Rows are points. The points of each table are mixes of a few directions, plus a little noise. Count the directions of each table, and those that both share. Where both have some left over, give the other angles between the two spaces (their principal angles), to ten degrees, smallest first.

First:
0:  0.001 -0.001
1: -0.012  0.022
2:  0.038 -0.069
3:  0.022 -0.040
4: -0.033  0.059
5: -0.008  0.012
6: -0.008  0.019
Second, 5 rows:
0:  0.036  0.062
1: -0.001 -0.004
2: -0.021 -0.035
3: -0.026 -0.042
4:  0.010  0.017
Directions: first 1, second 1, shared 0; angles 60

First:
0: -0.012 -0.009  0.042  0.014
1:  0.023  0.018 -0.076 -0.025
2: -0.003 -0.002  0.010  0.003
3: -0.023 -0.019  0.079  0.025
4:  0.015  0.013 -0.055 -0.018
5: -0.006 -0.005  0.020  0.006
6: -0.015 -0.012  0.051  0.017
7:  0.021  0.017 -0.072 -0.024
Second (8 x 4):
0: -0.014 -0.011  0.019  0.002
1:  0.072  0.089  0.000  0.039
2:  0.019  0.005  0.010  0.015
3: -0.009  0.000  0.000 -0.002
4: -0.071  0.001  0.015 -0.025
5:  0.017 -0.033 -0.052 -0.022
6: -0.047 -0.022  0.012 -0.016
7:  0.031 -0.032 -0.006  0.008
Directions: first 1, second 3, shared 1

First, 8 rows:
0:  0.013 -0.081 -0.012 -0.004  0.023 -0.008
1:  0.029  0.015  0.022  0.016  0.011 -0.012
2: -0.056 -0.009  0.005 -0.027  0.007  0.038
3: -0.007 -0.065 -0.054 -0.022  0.018 -0.018
4: -0.011  0.020  0.043  0.008 -0.016  0.032
5:  0.027  0.014 -0.006  0.007  0.029 -0.033
6:  0.033  0.052  0.051  0.040 -0.050  0.011
7: -0.025  0.052 -0.051 -0.020 -0.023 -0.010
Second, 7 rows:
0:  0.009 -0.002 -0.054 -0.002 -0.033 -0.024
1: -0.027 -0.027  0.065 -0.012  0.069  0.036
2: -0.045  0.018  0.022 -0.016  0.003  0.038
3:  0.064 -0.023 -0.037  0.023 -0.010 -0.055
4: -0.036  0.017  0.017 -0.012 -0.001  0.029
5:  0.038 -0.017 -0.039  0.010 -0.014 -0.039
6: -0.003  0.035  0.026  0.009 -0.015  0.015
Directions: first 4, second 3, shared 3
